Each row is a point. Before rounding, the points of a table are all equally far from one centre. They may lie mostly on one side of it. Write the centre, to within rounding.
In the rows, zero is written as 128.

Points:
[[175 158 148]
 [212 101 113]
 [189 133 164]
 [195 109 164]
 [121 105 146]
 [195 133 160]]
Centre: [165 115 124]

Points, 17 rows:
[[203  94 156 119 181 103 107 104 153 136 115]
 [208 118 127 159 160 121 159 117 151  72 102]
 [210  90 118  86 181  97 195 160  94 124 108]
 [166  83 119 126 144 125 143 158  51 127 111]
 [185 139 169  99 150 102 210 149 158 189  81]
 [195 107 152 110 204 163 152 117 133 131  82]
 [102 124 120 161 194 143 213 154 116  67 104]
 [202 103 121 173 149 188 173 148 127  87 142]
 [149 109  94 187 182 136 138 157  88 145 119]
 [182 114 199 144 115  88 123 122 124 110 146]
 [198 144 129  83 188 106 180 176 154  96  67]
 [175  72 151 122 202 137 153 196 193 115  74]
 [181 157  52 108 197 157 153 159 185 103 153]
 [177 126 139 203 136 153 168 123 115 124 122]
 [204  83 137  34 147  93 171 172 135  84 136]
 [224  86 148 116 137 163 166 173 118 106  96]
 [204  79 100 112 142 138 142 155  87 147 102]]
Centre: [133 116 134 109 149 127 166 161 155 127 147]

Points (31 x 24):
[[167  44 170 155  83 111 161 119 152 155  84  90  88 114  81  53 144  48
   78 173 166 126 118 133]
 [194  55 152 162  81 134 140 100 133 170  97  95 103 106  62 127 136  94
  106 192 211 126 158 121]
 [159  44 142 128  69 101 143 100 129 183 119 115  92 115 104  96 151  63
  100 202 166 131 191  99]
 [140  94 155 122  82  85 137 113 138 164 113 144  96 114  85  27 165  33
   90 171 200 120 157 108]
 [126  37 147 154  94 128 157 102 123 113  94  98 124  90  96  92 132  98
   84 190 215 107 153  95]
 [174  45 131 127 110 118 133 130 124 117 117  91  87  93 113  68 134  48
   89 213 179 131 126 166]
 [158  40 142 138 102 113 160 107 151 132 147 110 107  88  86  94 147  71
  112 227 159 142 140 115]
 [184  56 161 162  69 121 168 114 172 138 138 124 120 114  90 123 140  93
   90 166 185 156 121  81]
 [156  94 149 165  93  88 187 110 141 144 124 106 100  90  92 106 141  60
   80 162 187 131 168 101]
 [180  52 148 178  98 113 153 118 123 141 127  86 133  97  97  85 142  45
  104 190 185 105 158  93]
 [155  97 177 110  71 122  99  85 111 164 174  87 124 110  71  77 144  67
   86 209 191 140 152 141]
 [170  71 176 169  88 132 161  79 161 140 128  91  87  89  67 115 151  50
   90 187 169 144 130 127]
 [144  74 143 149  55 106 160 132 119 157 107 130 110  94  53 130 155  77
   76 197 205 143 135 104]
 [139  48 148 137  82 136 172 125 120 156 114 122 114 102 109  87 160  74
   72 208 206 151 172 124]
 [145  70 146 135  83  79 119 123  90 175 110  97  96 121  68  84 135  78
   92 195 181 138 131 104]
 [153  56 143 152  65 117 198 149 113 127 120 122 111 112  74 116 161  36
  115 169 184 139 156 115]
 [179  74 161 184  99 122 160 128 120 124 136 107  95 104 113 114 150  83
   82 156 176 107 174  96]
 [176  46 170 184  54 117 140  92 146 151 107 129 104 146  81  99 117  56
   88 198 202 105 157 148]
 [129  66 133 183  52  94 184  73 131 149 131  83 111 125 115  98 158  74
  128 198 179 130 161 142]
 [140  75 167 144  97 104 144 133 125 139 127 140  94 111 102 109 147  78
   75 204 226 137 142 127]
 [119 103 178 162 101  93 184 111 119 104 130 110 121 133  79  62 130  52
  127 178 184 140 138 110]
 [159  28 147 149  98  82 134 121 134 150 100 118 145  93  97  66 180  68
   91 172 153 111 156 100]
 [172  70 140 167  44  86 176  99 131 139  98 101 120  91  88  73 135  40
   83 193 178 147 150 112]
 [117  71 154 169  79 114 133  95 146 160 100 137  81 100  77 125 120  42
   73 211 197 146 142 120]
 [ 72  59 168 155  92 131 165 108 119 155 141 128 121  99 115  97 171  57
   85 196 188 125 149 135]
 [175  93 185 177  69 103 178 133 122 139 101 108  82  87  89 100 141  95
   83 186 160 134 139 154]
 [161  78 120 143 115 114 160 103 117 160 117 116 101  69  95  84 143  74
  103 198 219 124 168 119]
 [139  81 146  79  50 120 165 153 106 117  89 119 102 126 123 103 109   8
  106 161 212 111 141 116]
 [153  50 140 179  75  99 158 117 125 102 149 116 123  84  91  80 150  84
   87 187 194 121 175 145]
 [134  90 145 141 117 138 153 138 164 156  77 104 132  97  82  77 149  53
   27 203 160 137 127 113]
 [166 104 166 147  79 101 147  82 144 162 148 138 104 115  66 103 151  36
   66 192 187 142 152 154]]
Centre: [132 112 127 133  57 156 110 117 151 136 101 124 138 113 108  92 131  77
 126 150 152 118 137 145]

Points (29 x 24):
[[ 42  94 146  91 119  94 159  97 199  58 162 157  82  57 110 103 105 108
  107 180  75 119 106 155]
 [130 122 133 103 145  98 118 172 241 132 120 201  62  96 144 116 142 127
  133 187  74 119  96 140]
 [ 78 169 152 112 113  70 140 125 206  60 128 149  77 113 110  69  87 114
  110 180  87  83 107 146]
 [ 71  96 180 109 114  68  69 101 195 115 154 141 123 102 130  67 140 172
  150 198  91 118 121 169]
 [ 34 106 130 146 136  82 122 112 173  98 172 197 100 171 140  82  98 102
  114 175  87  95 114 126]
 [ 62 124 168 120 104 129 106 130 199 129 144 174  89 153 161  85 109 140
  139 201 113  50  77 177]
 [ 98 104 195  76 131  83 101 105 164 146 195 197  89 122 172  99 117 131
  128 209  83 101 116 166]
 [ 98 128 160 147 122  53 104 129 208 167 147 151  72  84 126  27 109 131
  168 144 102  92 117 144]
 [ 92  56 147 126 110  76  91 136 161  48 145 152 121 112 124  70 127 101
  166 167 101 108 155 117]
 [ 51 103 148  89  85 140 123 123 213 146 143 167  87  75 115  35 139 138
  149 179  62 107  99 192]
 [106 108 115 108 151  71  71 136 172  56 154 206  95 112 143  63 100 131
  109 175 100 106  50 172]
 [ 23 133 110 125 105 108 100 113 168  97 158 215 119 105 117  73 135 109
  148 156  59  58 122 149]
 [ 82 169 113 120 135  94  47 141 207 116  89 135  66 123 140  79 153 136
  124 190  85 118  89 109]
 [113 129  86 123  84 118 100 135 158 121  68 206  76  96 142  50 128 123
  116 188  68  82 116 162]
 [ 84  87 143 122 134 129 141  92 163 117 117 193 112  91 126  79  83 144
  189 136 102 102 109 173]
 [100  89 148 128 119 119 127 108 175  85 150 137  44 140 166 103 175 149
  165 172  40 123  64 129]
 [ 87 159 135 145  97 138 106 118 187  78 101 175  68  94 120 136 102 120
  128 206  86  74 129 157]
 [ 96  91 154 144 110 106  93 123 221 104 108 182  98 119 154  93  89 164
  133 186  74 119 115 146]
 [ 55  85 174 115 140 118  50 126 209 104 162 137 107 130 170  86  95  87
  102 204  92 137 104 145]
 [ 65 121 151 127  80  90  75 102 190  97  76 189  84 110 110  61 128 138
  101 148  83 118 117 157]
 [106 110 104 112  69 117 119 166 182  68  80 151  70  96 152  68  84 173
  137 181  86 127 100 158]
 [101  88 130 100 120  77  73 157 217 106 146 168 113 121 188  81 107 139
  162 194 121 104 136 169]
 [ 63 105 173 127 123 117 108 131 196  69 130 130  72 111 174  76 121 163
  129 189  56  99 126 189]
 [107 123 160 125 101 113 118 132 178 111 119 186  36 116 116 138 110 145
  110 185  38  90 137 164]
 [ 91  71 156  87 102  90 134 141 204  54 124 168  79 111 120 120 105 135
  161 161  55 104 111 158]
 [ 61 132 139  84 142 141 120 111 196  87 113 181 107  65 132  71 139 147
  156 211  70 114 107 153]
 [ 76 137 119 110 131  83  60 167 209  80 119 179  95 117 152  68 126 148
  142 196  58  82  65 164]
 [110  75 156  85 146 112 108 163 161  98  90 200  81 117 154  47 110  92
  178 178 117 101 105 155]
 [ 81 118 166 113 118 144  82 154 201 126  56 166  86 116 102  83 138 143
  131 168  82 103  76 131]]
Centre: [ 82 124 132 120 104  99 110 156 134 128 148 141  94  90 143 102 130 101
 131 161  94 127  87 154]

Points (30 x 24):
[[144 102 188 142 148 161 143 141 139 113  81  96 123 178 110 199  98  99
   78 130 153 170 206 145]
 [141 152 161 182 170 153  98 191 124  87  89  62 114 121 130 215 128 152
  139  83 132 177 200 164]
 [ 93 200 209 116 123 186 189 161 138 131 113 162 120 165 136 183  98 120
  116 118  74 152 160 131]
 [101 124 175 157 136 230 130 141 134 124  69 142  58 107 106 156  73 107
  128  85 153 187 187 143]
 [108  70 145 143 136 186 124 176  76  73 165 117  98 156 130 215  68 129
  110  53 137 163 203 167]
 [117 174 191 140 181 220 124 125 104  63 154 128  95 175 111 145  85 119
  168  98 156 169 172 193]
 [133 163 178 139 166 196 165 190 125  92 134 136  73 150 117 156  85 120
  148  90 122 142 181 236]
 [124 140 226 179 120 207 152 106 133  64  94  81  83 151 127 171 114 124
  124  94 160 155 168 138]
 [149 135 165 140 167 150 168  69  97 121  82 131 154 143 154 195 109 156
   95 138 217 140 142 143]
 [130 127 178 119 172 160 158 167 142  93 102 124 118 114  92 161  61 148
  153 151 200 136 120 198]
 [115 100 202 116 118 174 136 147 113 121 132  96 104 168  86 172  29 136
  124 134 140 132 148 136]
 [ 87 148 192 169 168 126 138 140 139 107  41 150 111 164 122 212  91 112
  134 132 171 150 192 141]
 [155 102 137 213 166 183 185 132 103  97  71  81 115 168 151 209  97 119
  134 124 132 132 123 211]
 [118 141 168 182 136 180 104 156 152  85 120  95 119  81 141 200  89  61
   76  91 161 162 112 177]
 [ 97 121 193 149 147 172  99 180 149  88 102  87 117 124 166 165  71  86
  110 120 134 156 168 144]
 [103 204 141 186 122 196 141 109  93 100  81 121  85 132 210 191  64 112
  140  86 109 169 164 141]
 [129 148 163 123 149 201 100 156 145  63  94 130 103 149 114 192  80 131
  124  67 166 202 168 205]
 [ 91  82 134 142 153 116 153 122 112  78 103 136  49 130 122 181 147 144
  198  78  99 168 209 111]
 [ 90 129 211 175 188 189 133 118 148 118 137 111 111 138 105 205  74  93
  127 118 174 162 158 145]
 [ 91 158 194 104 147 185 134 137  95 158  91 128 127  63 143 146 105 136
   97  96 170 173 162 139]
 [154 140 209 123 191 162 166 179  82  78 112 103  75 116 167 184  99 103
  182 109 152 195 145 177]
 [133 158 160 137 203 204 124 160 119  56 106  86 131 134 141 144  74 135
  136  98 145 188 157 206]
 [127 122 189 136 188 127 154 169 110 183 121 162  92 158 149 202  51 117
  101 130 132 188 156 172]
 [ 94 127 170 165 129 197 139 158 166 120 100 112  67 184 124 142 149 145
  106  91 143 185 200 166]
 [ 91 148 198 112 135 184 168 160 102 123 130 109 101 131 135 169  83 122
  188 115 137 153 178 204]
 [ 90 109 199 128 161 209 158 163  97  73 140 161  60 109 117 144  67 135
  121  59 147 144 186 168]
 [145 160 178 161 206 118 129 137 137  30 152 160 119 136 125 190  29 143
  118 144 148 211 145 152]
 [118 153 132 143 175 151 110 180  92  61 183  93 106 137 143 180  63  90
   94  69 207 179 185 136]
 [118 135 239 157 132 198 151 162 103  98 103 127  72 119 175 199  88 130
  113 109 127 146 180 153]
 [105 165 185 116 135 168 154 145 140  75 135 103  70 160 109 176  79 137
  133 139 103 156 213 171]]
Centre: [132 143 126 175 135 143 153 152  83  93 128 154 111 137 112 159 119 127
 123 107 133 170 126 131]

Points:
[[162 116 109 115 101 102 193 113  86 142 152  93 159 160 112 105 144  38
  131 175 127 153 177 129]
 [142 100 109 138 120  88 200 129 118 123 164 139 186 202 134 146 130  64
  111 175 163 142 183 108]
 [118  58 126 138 114  95 192 130 118 126 134 103 176 164 159 137 141  47
  100 190 159 135 150 135]
 [137 100 121 137  93 124 202 146  91 140 141 131 165 160 134  93 165  46
  134 172 175 114 134 111]
 [136 119 117 150 105  84 177 137  68 124 149 113 182 172 135  91 124 112
  119 179 176 118 138 132]
 [ 90  95 143 127  78 134 170 148 104 162 165 105 178 168 113 127 153  83
  128 146 151 123 170 106]
 [116  94 107 128 115 130 148 122 102 135 138  60 130 144 108 118 163  65
  131 182 148 100 186 117]
 [108  92 116 131 131 102 208 145  95 132 157 103 176 161 123  84 151  69
   88 161 140  92 152  99]
 [140 112 101 136  97 116 174 154 100 162 127 115 173 152 140 148 178 114
   90 174 145  94 119 107]
 [119 100 137 132 103  92 190 128 113 144 110 130 140 189 139  89 149  52
  131 164 151 135 169  95]
 [156 124 109 129 121  94 200 124  91 120 129  85 198 159 106 117 145  47
   93 185 163 117 154 143]
 [141 118 134 137  96 129 156 116  73 142 156 113 179 173 125 124 165  65
  111 193 163 118 163 126]
 [148 131 135 125  94  87 182 135 105 150 169 122 179 164 105 135 135  70
  107 184 141 136 146  72]
 [142  92 104 142 106  57 195 127  92 137 136  95 167 180 156 122 137  87
  120 157 174 135 169 127]
 [146 110 105 129 104  89 186 161 104 139 134 105 141 169 143 136 145  38
   78 175 123 145 140 115]
 [129 109 128 153 115 123 185 141  95 141 141 130 151 161  89 139 174  46
   69 170 170 124 155 103]
 [142 112 117 154 119 109 205 114 106 162 128 118 155 162 105 108 128  31
   72 172 143 118 131 112]
 [134  96 124 144  89 111 164 143  93 136 131 123 169 157 147 109 135  20
   94 188 168 130 163 123]
 [135 101  99 127  77 116 155 120 132 151 150 133 174 161 168 113 150  91
  103 191 157 137 130  78]
 [117 112 115 140 102 128 178 150  95 142 166 109 196 167 133 160 144  77
  116 182 184 114 153 111]
 [148 102 118 122 120 112 188 132  93 154 164 132 153 190 150 130 137  95
   73 176 154 160 143 125]
 [139 107 147 132  82  98 167 153 121  90 141 132 162 162  92 111 175  62
  113 196 159 136 159 120]
 [139 103 122 142  98  94 183 151 115 127 169 121 177 170 123 103 148  89
   93 165 146 174 194 126]
 [118 100  77 131  98 120 179 137  89 148 137 126 188 164 148 121 167  85
  102 200 164 144 174 111]
 [107 115 124 130 108  78 146 153 106  90 111 108 149 200 139 121 123  85
   82 174 126 113 141 119]
 [147  94 132 130  86  99 191 116 101 122 170 124 160 168 136  96 163  73
  122 162 152 118 156  81]
 [118  77  99 130 139 124 186 140 125 136 149 147 176 137 126 127 174   7
  122 187 141 125 179  94]
 [176 101  90 143  77 114 196 142 109 126 144 126 192 158 100 128 143  64
  105 187 161 142 144  97]
 [148 130 128 135 110 131 164 142 112 144 143  66 147 179 126 103 132  73
  113 168 140 122 161 123]
 [136 113 108 136 176 109 180 114 111 156 128 121 192 191 135  94 159  43
  122 175 156 134 175 109]
 [140 102 100 154  79 108 188 147  93 144 157 127 182 187 118 154 153  39
  132 159 141 148 156 136]]
Centre: [127  99  94 111 133 101 140 122 124 129 132 144 166 135 105 127 132  79
 122 135 146 126 140 134]

Points, 31 rows:
[[127 215 138 169 187 142 117  76 115 146  96 193 145 131  86 138  91 161
  145  90 145 179 174 103]
 [180 144 118 206 180 102 126  93  85 190 115 129 123  62  33 153 110  91
  108 109 150 131 170 101]
 [ 80 173 131 202 184 154 149  94  77 166 114 129 145 114  93 137  99 150
  126  70 132 129 216 110]
 [ 84 138 126 193 129 161 115  33 131 150 102 138 149  89  62 165 108 128
  101 108 102 168 191 118]
 [132 230  94 225 121 158 104  68 105 200 125 104 138 128  41 105 125 154
   97  94  84 140 158 102]
 [ 57 188 142 144 159 176 164  52  82 156 168 130 182  89  47 131 129 103
  137  90 107 139 129 138]
 [115 199 137 205 134 107  94  64  93 170 130 163 176 119  85 119  93 166
  149  62 115 144 174  80]
 [140 190 146 226 165 148 122  47 127 185 129 165 144 122 115 116 181 144
  132  88  58 117 147 102]
 [ 87 186  96 205 120 137 145  68  79 219 124 133  95  84  57 136 104 122
  174  78 120 151 113 115]
 [129 219 104 132 171 184 156  98 128 141 139 173 109  74 144 138 153 125
  110  83 147 156 120 137]
 [ 87 217 152 152 127 104 110  19 101 141 136 137 103 140 113 161 120 129
  122  72  90 130 142 146]
 [117 203 124 173 115 101 115  68 140 169 121 153 124  89  71 153 139 151
  139  75  62 171 194  98]
 [ 79 127 138 125 194 120  95  59 113 113  82 161  99  98 100 108  99 129
  118  63 121 100 168  85]
 [108 181 137 165 167 152 163  77  94 184  66 117  79 118  35  96 198 173
  145 100 117 134 129  77]
 [103 202 183 171 158 114 133  89 132 194  85 141 154  75  50 124 165 153
  186  94 112 103 148  74]
 [104 238 156 144 210 132 133 129 111 192 154 140 150 128  84 123 113  83
  131  77 117 161 162 131]
 [151 176 150 215 137 126  96  95 147 162  66 136  84  96 100 153 150 164
  114 102 129 166 191 148]
 [115 199 126 162 141 126 184 111 156 160 110 177  99  87  49 138 113 147
  153 113 136 116 189 125]
 [101 153 119 167 167 119 108  79 161 168  83 158 155 110 117 143 111 139
   80  76 102 180 184 111]
 [ 83 147 136 168 138  92 168  40 113 184 133 132 160 101  74 125  79 117
   94 106 138 164 169 134]
 [119 209 133 142 187 140 132  76 122 189 105 173 102  71  86 163 137 146
  106  47 136 179 125  84]
 [112 217 157 218 141  91 122  75  97 197  87 113 119 146 100 126 150 112
  121 134  90 102 161 125]
 [ 67 192 135 204 150 126  89  60 118 219 124 106 155 104  77 130 129 121
  130  98  47 163 104 156]
 [ 99 212  88 115 145 195 162  62 122 224 116 118 145 110  83 141 158 158
  110  93 138 121 167 132]
 [151 176  89 156 143 128 143  72  35 225 149 123 146  61  78  94  88 132
  127  94 148 158 167 129]
 [ 80 218 153 160 150 148 141  59 124 180 101 108 104  72  31  85 143 141
  151  69 144 155 171 161]
 [ 77 165 159 215 144 120  92  81 107 161 134 162 158 144  58 174 148 165
  164 128 118 131 181 129]
 [ 99 184 112 146 128 113 153  74  74 220  86  97 120  82 134 154 106 182
  137 119 107 175 119 104]
 [119 205 140 158 143 122 138  61  80 193 137 120 111 104  22 128 139 131
  122  42  73 129 188 159]
 [115 191 185 180 187  82 139  91  84 138 132 122 200 101  63 104 107 154
  158  88 147 149 144 150]
 [104 177 104 178 142 147 151  85 164 207 103 119 119 132  61 127 102 146
  142 113 114 204 195 129]]
Centre: [134 155 135 143 157 144 102  95 113 165 137 113 120 107  81 115 128 145
 131 115 117 128 127 123]

Points:
[[139  93 188 122 154  98 154  97 193 141 103 127 170 138 160 141 164 181
  124 129 106 102 112 174]
 [ 66  84 130 129 142 114 162 149 166  98 144 142 154 111 132 107 181 219
  135 186 123 121 120 135]
 [ 70 117 139 136 123 132 160 125 180 125 127 131 220 101 149 157 127 215
  128 152 118 117 137 124]
 [113  97 148 104 109 115 150 107 209 147  88 101 191 121 144 188 139 196
  128 140 142 130 142 154]
 [132  63 147 127 119 131 143 148 170 132  83  81 190 122 167 146 142 169
  184 135 129  95 146 156]
 [103 107 124 137  91 133 182 123 209 158 124  89 202 122 129 146 121 200
  147 146 165 111 131 154]
 [ 61 129 101 128  95 109 141  99 150 121 109 124 207  95 137 132 141 183
  135 163 108 164 117 163]
 [ 70 127 150 111 128 148 132 131 165 149 134  81 157 113 148 148 111 201
   95 168  80 114 133 169]
 [112  83 141 157  92  61 159 128 157 104 126 111 189 128 147 168 162 189
  134 165 123  89 139 151]
 [108 108 163 144 119 112 129  99 152 140  98 149 151 125 121 119 135 216
  179 174  97 130 102 157]
 [ 73 102 146  98 131 132 155 109 184 144 148  98 157 132 128 193 167 191
  133 154 110 133 143 150]
 [111 173  94  98 123  97 145  88 155 135 121  88 146 131 127 174 111 196
  136 130  85 100 132 134]
 [ 89  90 138  93 103 105 157 101 146 114 114 118 173 115 155 140  72 207
  120 150 109 118 128 127]
 [122 122 127 145 110  91 167 141 167 163 129  71 186 106 137 153 137 201
  131 118  89  91 192 129]
 [124  84 157 143 138 137 156  99 154 147 119 135 195 164 177 158 139 226
  144 146 104 115 157 138]
 [128 105 110 125 127 170 130 100 139  91 136  94 158 131 171 152 141 200
   98 198 156 119 134 183]
 [ 69  67 117 138 110 100 133 140 160 136 140 111 133 125 146 150 118 227
  170 152 121 121 118 167]
 [110 100 128 144 111  87 151  98 179 156 155  98 144 110 143 135 155 208
  117 174 100 107  89 127]
 [114  68 162 126 120 101 150  77 199 120 108  99 168 133 146 170 140 185
  126 139 110  88 125 126]
 [ 89  93 134 135 111 111 142 127 181  89  95  93 151 128 184 161 122 224
  147 160  86 106 155 148]
 [109  89 143 126 118 131 167 111 164 170 163 118 176 125 142 153 149 191
  119 177 121 162 129 125]
 [105  71 149 100 128 126 173 142 180 123 126 131 191 120 172 163 145 217
  132 122 106 141 150 159]
 [ 79 116 108 121 140  95 132 103 170 153 140 134 168 123 170 143 148 249
  107 177 102 121 126 184]
 [103 128 168 112  95 121 154 108 160 129 126 103 197 115 132 170 116 182
  111 145  87  97 120 162]
 [102  95 139 134  85 111 168 124 152 137  84 124 116 107 124 159 127 201
  187 152 140 134 154 121]
 [140  53 139  72  87 126 180 114 171 138 115 122 159 128 135 149 142 209
  149 153 127 139 144 162]
 [ 97  87 152 125 111  92 123 110 199 129 114 116 142 121 151 116 140 211
  176 165 122 106 142 120]
 [112 127 147 136 137 120 153  99 164 106 143  97 194 125 183 141 127 195
  136 206 124 102 148 178]
 [ 90 108 161 130 107 106 147 116 178 153 115  88 145 129 154 151 113 224
  121 173  87 124 125 141]
 [106 114 153 137 102  89 179  97 182 142 146  97 153 104 129 155 125 238
  125 155 129  96 156 186]]
Centre: [117 106  99 135 139 126 160 118 155 133 102 123 149 125 128 125 141 177
 121 145 121 105 151 164]

Points (27 x 24):
[[145 102 128 135 135 132 129 111 122  90  85  89  52 131 193 153 126 151
   89 190 194  96 133 173]
 [164 128  89  95 118 182 143 176 119 128  82 103  49 115 182 117 183 100
  124 145 159 124 159 188]
 [125  98 104 156 149 194 156 152 115  88  78 114  61 114 183 120 130  90
  108 163 184 139 142 177]
 [172 106  74 114  97 186 128 148  85 110  77 121  36 116 173 102 128 134
  130 151 230 113 156 173]
 [173 106 115 117 135 194 119 114 122 112 122 100  45 116 204 112 137 137
   94 136 172 141 140 193]
 [160  86 122 134 113 186 154 153 106  98  88 130  31 132 170 127 154 122
  144 147 191 114 142 187]
 [154  87  97  96 119 205 116 156 123 123  73 115  56 116 174  67 118 103
  122 196 227 137 151 132]
 [143 155 135 109 107 179 128 160 124 156 102 105  84 119 150  63 158  90
  153 165 203  89 180 153]
 [173 158  69  83  51 166 125 154  96 131 124 138  64 139 185 115 165 148
  132 156 212 104 151 185]
 [125  84  82  86 110 201 153 184 139 124 110 113  63 156 159 105 111 102
   91 149 218 105 109 135]
 [157  93  98 113  78 226 153 167 137 148  98 118  52 127 151 107 186 135
  126 160 229 128 154 162]
 [182 122  84 125 142 176 176 143 165 138 121  79  96 107 167 160 160 132
   79 194 228 116 125 164]
 [148 108  91 103 124 147 136 155  99 138 103 143  52 133 124  67 153 113
  168 183 249 103 156 154]
 [190 101  89 103 120 183 125 108 105 160  43 108  39 115 163 125 126 116
  113 167 154 136 146 200]
 [163 136 101 112 103 212 147 160 112  65 100 157  32 139 168  86 144 110
  112 170 185 147 139 167]
 [164 101 122 130 142 206 133 129 152 115 104 124  46 127 200 104 152  87
   92 199 184 101 117 165]
 [134 122 104 100 104 194 160 168 101 120  77  93  56 148 139 155 129  81
   91 156 196 141 133 156]
 [154 126 153 162 104 191 120 139 123 106  66 118  47 129 180  97 169 129
   95 192 217 117 151 157]
 [183 106  78  91 120 225 142 165 131 167  83 110  87  95 158  67 123 130
   85 153 193 106 131 172]
 [154  50 117  98 125 152  78 173 133 131  97 118  49 151 162 125 107 101
  133 172 204 122 123 184]
 [160 137  75 112  91 204 137 140 145 106 113 110  23  97 154  96 155 118
   97 163 199 114 157 204]
 [147 121  74 111 102 208 131 160 132 106  56 101  36 109 190  92 172 124
  115 167 168 143 141 181]
 [152  87  92 150  69 171 185 134 141  80  86  98  66 142 146 140 118 147
  107 161 191 107 122 185]
 [146 112  42  88 118 223 150 169 145 140 115 113 107 118 175 101 151 131
   90 143 170  52 152 164]
 [126 131  95 126 106 170 145 194 120  87  63  94  50 102 176 123 149 148
  134 171 220 141 144 161]
 [173 116 112 106 108 186 150  92  99 123  52  95  67 115 199 131 140 133
  107 158 194 141 123 122]
 [153 154  77 144  96 164 128 169  80 120 114  89  78 121 190 116 192 141
  122 169 184 108 122 161]]
Centre: [140 138  82 120 126 168 104 129 159 132  92 155 106 141 130 129 134 151
 123 170 175 126 138 147]
